Each row is a point. The points of each table are mixes of a few directions, plus a little noise. Count the directions of each table, and those that both share. Where both have some left over, give the other angles between the two spaces (their principal angles), to ten degrees, smallest first.
(in the rows, 128 means zero)

First (7 x 2):
[[ 55  95]
 [130 129]
 [ 71 106]
 [194 157]
 [124 125]
 [147 135]
 [172 148]]
Second, 5 rows:
[[144 135]
 [ 52  96]
 [112 122]
 [199 158]
 [130 129]]
Directions: first 1, second 1, shared 1

First, 6 rows:
[[ 95 147  36]
 [163 190 128]
 [131 110 161]
 [141 146 142]
 [123  73 182]
 [116 105 125]]
Second, 5 rows:
[[162 194 129]
 [125  95 159]
 [147 153 143]
 [131 111 155]
 [ 74  88  54]]
Directions: first 2, second 2, shared 2

First:
[[115 144 149 125]
 [126 157 152 118]
 [206 134  86 114]
 [135 106 105 136]
 [ 25 131 194 144]
 [162  93  81 133]]
Second:
[[125 149 146 122]
 [120 194 185 108]
 [127 138 136 125]
 [140  37  50 155]
 [123 169 163 116]
 [134  80  87 142]]
Directions: first 2, second 1, shared 1

First, 8 rows:
[[103 109 105 128]
 [179 159 171 124]
 [163 147 156 125]
 [130 131 130 128]
 [157 145 155 126]
 [184 161 174 121]
 [ 75  96  84 134]
 [ 33  74  46 134]]
Second (7 x 4):
[[137 154 113 154]
 [169 157 157 132]
 [106  48 181  44]
 [ 76  88  94 119]
 [ 99 130  83 154]
 [135 149 115 149]
 [174 169 151 143]]
Directions: first 1, second 2, shared 1

First (6 x 6):
[[173  92 154  99 177 138]
 [114 134 165 159  92 145]
 [147 114  90  88 182 103]
 [105 103 132 132 170  72]
 [135 160 161 157  48 201]
 [ 94 166  67 133 101 109]]
Second (7 x 6):
[[140 146 122 120  92 167]
 [ 97 100 175 179 168  71]
 [173 158  91 143 157 155]
 [174 132 181 194 161 160]
 [ 74 117 125 112 104  88]
 [ 86 121 135 103  69 123]
 [152 120  70  43 143 130]]
Directions: first 3, second 4, shared 3

First (9 x 8):
[[ 91 148 140 202 137 128 102 158]
 [137 109  59  67  73 158 111 151]
 [227 127 163 133  29  98 106 173]
 [133 141 176 143 153 105 151 106]
 [158  91 131  66 142 101 176 111]
 [ 91 143 114 148 106 130 116 169]
 [ 84 108  71 118 182 169 118 101]
 [142 134 177 186 160 110 124 115]
 [ 90 152 121  90 169 153 150  69]]
Second (9 x 8):
[[121 132 135 128 137 126 135 122]
 [110 139 145 129 151 122 144 113]
 [168 103  91 125  77 142  91 162]
 [113 138 142 129 147 123 142 115]
 [122 132 133 128 135 126 133 123]
 [192  87  67 123  45 150  69 183]
 [ 79 160 175 132 192 111 174  86]
 [186  91  74 124  54 148  74 178]
 [ 61 171 191 133 214 105 190  70]]
Directions: first 5, second 1, shared 1

First, 10 rows:
[[161  59 129 135 134  94 140 161 131]
 [110 212 137 121 122 158 134 116 135]
 [150  81 129 133 131 105 133 141 130]
 [ 86 182 116 120 129 158 129 163 117]
 [163 128 149 131 122 116 132  81 146]
 [249  43 170 143 129  52 187 165 174]
 [ 51 195 105 118 125 181  90  91 101]
 [106  81 108 130 132 126 101 116 107]
 [ 84 207 126 120 119 172  98  53 120]
 [119  93 113 129 136 118 136 192 117]]
Second:
[[155 110  63 183  87 181 110 115  94]
 [134 115 152  64 151 108 130 129 103]
 [ 86 105 207 157 163 149 135 193 173]
 [131 151  99 107 146 112 226 119 139]
 [126  94 154 109 154 145 150 158 112]
 [145 128 131  83 123 103  75 103  98]
 [ 90 174 171 170 119  97  78 126 202]
 [117 177  94 187  97 118 123 100 176]
 [168 101  79  92 115 138 124 105  59]]
Directions: first 3, second 4, shared 0; angles 50, 50, 80

First:
[[159 117 119 121 131 132 123 137 135 120 157]
 [221  93  99 106 134 141 112 158 152 105 217]
 [ 98 172 193 157 173 107 143  73  60 127  28]
 [211  97 103 108 134 139 114 154 149 107 206]
 [ 24 163 153 150 115 115 144 100 109 155  38]
 [123 113 100 118 103 136 124 150 158 134 160]
 [152 115 114 120 124 133 123 141 141 123 159]
 [ 37 154 142 145 110 119 141 110 120 153  59]]
Second, 8 rows:
[[ 88 122 160  75  92  90 123 175 130 132 197]
 [178 120  98 165 173 153 159 118 142 124  89]
 [193 122  95 156 147 103 150  93 144 129  98]
 [ 82 125 138 123 121 115 106 151 134 131 130]
 [117 147 106 103 123 207 135 135 117 142 169]
 [239 137 144 169 120  95 137   9  89 102  62]
 [ 65 132  82 146 132 112  89 150 165 156 106]
 [ 63 118 202  86 117 150 126 189 102 110 172]]
Directions: first 2, second 5, shared 0; angles 30, 40

First, 8 rows:
[[ 90 158  78 197 128 111 145 157  56  87 218 150]
 [103 132 135  57 108 138 117 152 157 161  57 137]
 [125 137 110 157 126 120 130 137  86 106 165 130]
 [179  94 183  61 127 144 107  95 199 167  36  99]
 [ 61 170  71 149 109 116 137 187  61 105 180 162]
 [199  88 183 124 151 136 121  67 187 141  94  92]
 [144 130 124 138 118 121 119 134  94 114 138 118]
 [122 118 139 140 160 135 150 100 187 142 134 135]]
Second, 11 rows:
[[218 176 197 126 133 115 113 170 131 192 139 168]
 [129  90  40 121 203 165 108 165  82 181 135 124]
 [185 148 115 105 139 119 187 160 116 140 161 116]
 [ 79 164 117 125 147  82 130 136 120 198 119 136]
 [150 158 151 122  90 102 183 122 148 114 146 118]
 [222  70 132 158  64 206 143 105 164  62 156 115]
 [ 49  87  98 173  94 148  83  76 154 138 101 127]
 [108 123 122  94 154 122 147 131 106  54 125 107]
 [ 60 178 184 105 137  63 116 120 125 109  97 138]
 [ 44 126 107 137 112 105 131  94 138 122 110 115]
 [164  88 146 141 137 181  68 129 126  98 118 144]]
Directions: first 3, second 5, shared 0; angles 50, 70, 70

First:
[[165 127 189 155 128 132 108 180 157 120 161 162 142 141]
 [ 62 129  17  79 127 118 165  34  73 145  68  68 100 103]
 [118 128 111 121 127 126 133 114 120 130 118 117 123 122]
 [144 129 153 140 128 130 119 148 141 124 141 143 136 132]
 [ 84 127  57  99 128 123 151  69  93 138  89  89 111 113]
 [157 126 176 148 128 132 112 166 151 120 153 154 140 140]
 [174 128 205 161 128 134 102 193 164 115 169 172 147 145]
 [121 128 116 124 128 128 132 119 121 129 122 121 125 126]]
Second (9 x 14):
[[135 146 135 119 124 124 143 107 133 128 129 130 125 124]
 [175 232 172  81 105 102 215   7 159 127 135 136 117 109]
 [112  95 115 145 136 137  99 167 117 127 125 124 133 135]
 [ 92  46  94 164 146 149  62 222 103 129 122 120 138 142]
 [147 172 144 107 118 117 164  77 142 127 132 131 123 120]
 [153 186 151 102 115 114 175  61 143 128 131 133 121 120]
 [105  76 106 152 140 141  83 188 113 129 124 125 134 138]
 [128 129 128 129 128 127 130 128 129 127 128 126 127 128]
 [103  74 105 153 141 143  83 191 111 128 123 125 134 137]]
Directions: first 1, second 1, shared 0; angles 80

First:
[[146 107 151 197 159 108 135 178 132 157  84  95 161 134 143 188 139 131]
 [141 134 130 107 124 119 127 114 133 122 152 135 135 117 133 121 129 133]
 [ 55 148  84  89  81 194 124  90 106  98 122 176  40 148  81  51 107 101]
 [184 114 157 128 163  73 125 143 145 143 150  84 200 113 167 170 141 156]
 [121 130 128 147 121 137 135 133 126 128 117 145 112 127 120 134 129 118]
 [181 114 157 137 162  78 127 146 144 145 143  88 195 114 164 174 141 152]
 [126  94 132 131 185 100  99 167 126 152  88   8 194 176 151 144 124 158]
 [ 78 159  98 113  67 190 142  88 115  98 136 227  30 118  82  73 117  91]
 [ 72 161  95 112  63 195 143  87 113  96 134 232  24 119  78  69 115  88]
 [173 118 149 119 156  83 123 136 141 139 151  89 188 117 160 156 137 153]]
Second (10 x 18):
[[183  54 159 113  99 160 124 138  31  94 119 109 105  29  22 118  91 163]
 [172  87 149 121 108 143 126 145  71  97 126 117  98  59  48 110  97 151]
 [112 186 110 142 142  98 130 141 195 130 139 140 114 178 171 112 139 108]
 [175 227 115 159 128  62 129 211 221  64 160 140  14 136  89  33  94 115]
 [120  91 135 117 125 150 128 106  91 143 118 123 159 115 128 155 134 135]
 [112  93 132 117 128 151 128  99  95 150 117 123 168 125 141 161 140 133]
 [ 86 143 115 128 144 127 130 102 157 162 125 135 168 180 195 157 157 112]
 [136 188 116 145 134  92 129 162 190 107 144 138  83 153 134  88 121 115]
 [ 66 101 120 115 144 154 129  66 118 190 111 130 218 177 212 198 172 117]
 [117 108 130 122 129 141 128 110 110 143 122 126 153 128 139 149 136 130]]
Directions: first 3, second 2, shared 0; angles 70, 90

First:
[[179 133  98 164 108 141 167  83  60 121  78  69 112 106 143 176 111 118
  133  85]
 [161 117 103 155 112 138 154  74 103 161 103  81 133 105 169 157 133 115
  140  99]
 [117 128 133 101 187 132 105 108 118 130 126 133 113 131 123 113 132 108
  115 142]
 [173 114  98 117  89  93 160  86  91 178  78 155 100 113 147 134 110 120
  124 111]
 [ 88 154 166 120 147 155  95 211 128  49 161 162 107 151  65 118 109 138
  105 141]
 [ 22 141 198  92 209 158  42 226 225  69 232 173 158 170  79  68 158 139
  115 193]
 [114 103 139 145  63 148 125 148 171 176 168 164 138 118 164 127 138 128
  130 115]
 [170 135  89 131 109  61 176  89 129 140  78  85 164 129 134 131 132 157
  164 137]]
Second, 8 rows:
[[106 119 130 171 140 181 151 137 153 120 156  67 178 183 190 130 198 127
  143 144]
 [114 119 155  75 124  98  95 136 136 168 125 231  78 102  92  99  92 114
  100 145]
 [181 137  80 103 161 101 157  65  28 145  31 122  79 124 145 141  98 106
  105 113]
 [110 128 216 149 162 184 110  99 123 116 142 116  81  77  60 158 123  81
  128 140]
 [ 91 124 193 132 125 139  92 159 206  97 210 138 141 107  53 118 137 136
  151 145]
 [141 125 113 103 177 106 137  98 119 115 121 117 127 167 119 103 157 124
  134 151]
 [168 143  21 148  71  94 166 147  94 125  84  83 181 151 213 144 112 178
  133  78]
 [112 129 116 142  62 123 117 182 166 137 155 149 159 113 150 132 108 159
  130 106]]
Directions: first 5, second 5, shared 2; angles 30, 40, 60

First:
[[163 100 184 154 134 117 125 138 104  88 119 165 131 182 115 184 181  81
  116 154]
 [102 145 135  88 117 125 129 111 137 132 117 116 148  99 129  81  92 183
  121 128]
 [120 134 117 123 127 131 128 125 133 136 130 121 128 118 130 116 118 137
  130 123]
 [ 92 153 116  81 117 129 131 109 145 144 121 104 145  82 133  66  78 195
  125 120]
 [135 123 138 134 129 126 127 130 123 122 126 135 128 138 126 139 138 119
  125 133]
 [ 89 154 116  78 115 129 131 106 146 145 119 103 147  80 132  62  74 200
  124 119]
 [114 136 137 104 122 125 129 117 132 127 120 122 140 113 127 103 109 159
  122 130]
 [163 108 107 187 144 135 126 153 118 131 148 141  96 166 129 190 175  51
  142 123]
 [139 119 143 137 130 125 127 131 121 117 126 138 128 144 125 145 144 113
  125 135]
 [145 115 157 140 130 123 127 132 116 108 123 146 131 154 121 154 153 105
  121 141]
 [146 122  59 184 143 145 129 154 133 161 159 117  85 136 139 166 147  65
  155 102]]
Second:
[[128  94 147 116 104 133 140 139 129 105 152 182 146 136 112 172 132  66
  101 140]
 [128 124 130 127 125 128 129 129 128 126 131 134 130 129 126 133 128 121
  125 129]
 [128 117 134 124 120 130 132 132 128 121 136 146 134 131 123 142 129 108
  119 132]
 [128 104 142 120 111 131 137 136 129 112 145 166 141 134 117 159 131  84
  109 137]
 [128 131 127 129 130 128 127 127 128 130 126 124 127 127 129 125 128 133
  130 127]
 [128 194  90 150 175 119 104 106 127 172  82  23  93 113 160  43 121 249
  181 104]
 [128 160 110 139 151 123 116 117 127 149 105  77 111 120 143  87 124 187
  154 117]
 [128  91 149 115 101 133 142 140 129 103 154 188 148 137 110 176 132  59
   98 141]
 [128 137 123 131 135 127 125 125 128 134 121 113 123 126 132 116 127 145
  136 125]]
Directions: first 2, second 1, shared 0; angles 50

First (11 x 24):
[[152 124  14 120 114 135 180 115 160 125 114 107 181 166 187 137 115  76
  138 119 109 109 159 124]
 [105 108  87 111 152  85 114 134  67 131 143  93 149  94 131 118 122 164
  107 127 124 109  87 130]
 [116 121 113 113 142 107 118 137 100 151 146 117 132 103 125 127 129 145
  110 102 124 128  62 112]
 [135 129 181 148 124 150 119  95 134 119 129 131 113 122 109 145 135 141
  129 105 134 143 114 112]
 [104  77 134 116 141  18 133 246   7  77 148 101 102  94  76  73  72 142
  101 244 135  49 185 218]
 [138 143 164 124 117 139 134 154 155 154 138 168  99 135 110 135 130 103
  123 112 127 146  89 117]
 [132 123 126 150 134 155 116  45 128 108 119  91 154 124 141 153 145 161
  134  91 131 139 127 103]
 [145 138 167 163 117 187 121  49 172  98 105 123 131 150 136 154 146 138
  153 111 137 151 177 111]
 [129 151  91 123 124 162 130 114 184 137 103 142 146 156 166 122 142 110
  156 140 127 139 187 133]
 [105 161 187 109 135 144  92 161 161 161 123 179  92 126 116 107 152 140
  141 151 138 160 137 138]
 [150 130 144 128 111 125 155 161 141 147 143 157 105 137 111 138 115  88
  114 109 123 131  82 117]]
Second, 9 rows:
[[107 141  75 133 148 173  86 117 193 210 115 189 171 160 221  98 189 157
  128  87 129 200  96  94]
 [157  92 129 172 117 135 143 102 122 122 136 132 141 145 142 145 126 129
  104  84 125 142  93 102]
 [123 136 152 107 126 102 137 148 101  95 131 102 104 107  82 131 103 117
  139 169 130  91 160 158]
 [133  92 152 149 124  91 137 157  77  88 134 116 116 123 102 114 101 134
  113 169 133  97 162 161]
 [ 97 160 140  79 136 105 116 164 116 117 121 112 103 103  91 110 117 123
  155 195 132  96 182 172]
 [148 118 161 130 114 106 159 125  92  78 137  89 103 110  72 156  91 105
  128 138 125  87 135 138]
 [ 99 164 109  92 143 140 103 142 158 162 117 143 130 125 145 109 150 134
  148 145 130 141 142 135]
 [136 196 113  81 120 178 144  65 194 156 125 108 124 116 115 186 143  86
  160  58 117 143  68  75]
 [153  50 123 210 125 121 126 130 101 124 137 159 158 163 179 105 134 162
   79 105 133 155 110 119]]
Directions: first 5, second 3, shared 2; angles 80
